Rows are points. Each copy is the shape, with its points in the same order, turned, moved and blurred by noise. Some copies are also mirrored. Which?

Shape, 7 rows:
[[  0  -9]
 [ 38  -1]
 [ 32  27]
 [-37 -23]
 [-47 -17]
 [-46 -47]
 [ 10  21]]
Copy 1:
[[ 10  -8]
 [ 46   0]
 [ 38  28]
 [-27 -27]
 [-39 -23]
 [-42 -57]
 [ 18  28]]
Copy 1 is: only turned
Copy 2:
[[-10 -10]
 [ 25 -29]
 [ 37  -4]
 [-45   2]
 [-51  14]
 [-70 -11]
 [ 20   7]]
Copy 2 is: only turned
Copy 3:
[[  0  12]
 [ 10  52]
 [ 40  47]
 [-22 -17]
 [-23 -36]
 [-41 -31]
 [ 37  29]]
Copy 3 is: mirrored
Copy 4:
[[  4  -7]
 [-32 -11]
 [-40  23]
 [ 42  -4]
 [ 49   1]
 [ 58 -22]
 [-16  20]]
Copy 4 is: mirrored

Shape (10 x 4):
[[  1  46  23  27]
 [ 28  10 -13  14]
 [-21 -42 -61 -11]
 [-13 -41 -24 -21]
 [ 32 -29 -24  24]
 [ 39   0  43  27]
 [-51 -13 -33  -1]
 [-25 -10 -23  22]
 [ 62  -1   8  20]
 [ 21  47  35   0]]
Copy 1:
[[ 55  22  12  18]
 [ 34  13 -22 -15]
 [-37 -12 -64  11]
 [-42  -2 -31  -1]
 [ 11 -22 -28 -30]
 [ 39   3  34 -32]
 [-22  -3 -39  52]
 [  3 -15 -26  24]
 [ 34   3  -3 -50]
 [ 45  49  22   1]]
Copy 1 is: only turned
Copy 2:
[[-34  40 -21 -14]
 [ -7  -2 -20  35]
 [ -7 -92   4  21]
 [-12 -49  23  14]
 [-21 -26  -4  62]
 [-29  46  21  36]
 [-34 -58   3 -18]
 [-39 -30  -4   7]
 [ -6  26  -8  64]
 [  5  58 -11  -4]]
Copy 2 is: only turned
Copy 3, 10 rows:
[[-45  15   2  15]
 [  8  -3   1  37]
 [ 60 -46 -30 -14]
 [ 42 -49   2 -16]
 [ 23 -40  -3  45]
 [-34 -26  39  44]
 [ 17 -32 -38 -38]
 [  3 -33 -32  -4]
 [  2 -17  26  66]
 [-34  24  34  16]]
Copy 3 is: only turned
Copy 4, 10 rows:
[[ -5  34 -51 -41]
 [ 18  11   9 -41]
 [-12  15  60  23]
 [-13  -8  33  20]
 [ 37   2  34 -13]
 [ 32 -17 -37 -44]
 [-23  30  14  29]
 [  5  31   5  17]
 [ 39  -8  -1 -64]
 [ -8  10 -46 -59]]
Copy 4 is: mirrored

Shape:
[[ 20  58 -44 -41  16  39]
 [  6  11  10 -19  20  -7]
 [ 39  -3  13 -26 -14  50]
 [ 27 -17 -25  -4   0   1]
 [-12 -50  16  51  15 -36]
 [  0 -13   2 -38 -64  69]
 [  4   0 -22 -22  10  76]
 [ 21  28 -29   2  39  -2]
 [ 16 -11  44  38 -53   7]]
Copy 1:
[[-19  38  36 -38  -4 -56]
 [-19  16   0 -14  35   6]
 [  3  15  24  43   9 -28]
 [-37 -17   8   6  -2  -2]
 [-14 -58 -46   2  27  54]
 [ 32  36  30  55 -42  -6]
 [ 27   6  52   0  -3 -28]
 [-31 -10   4 -38  25 -28]
 [  9 -12 -57  55 -13  -5]]
Copy 1 is: only turned
Copy 2 (9 x 6):
[[-36  51 -59 -55 -18   9]
 [-20   7   7 -22  12  -1]
 [-29   0 -57   1  36  34]
 [-26  15 -22  21  14 -10]
 [ 13  -8  49  41  16 -18]
 [-27 -30 -79  17 -21  55]
 [-36  44 -53   9  -5  46]
 [  1  48  -6 -25   7 -24]
 [ 35 -53 -16  19  22   7]]
Copy 2 is: only turned
Copy 3:
[[-61  31 -61 -18  -4  21]
 [  3 -21 -28 -14  16  13]
 [-19  -1 -42  46 -17   8]
 [ 23  16 -30  -3 -19   3]
 [ 68 -30  40 -15 -11  10]
 [-46  -1 -23  57 -34 -49]
 [-48  -3 -30  10 -52  15]
 [  1  14 -29 -33   5  44]
 [ 25   0  35  61  14 -14]]
Copy 3 is: mirrored
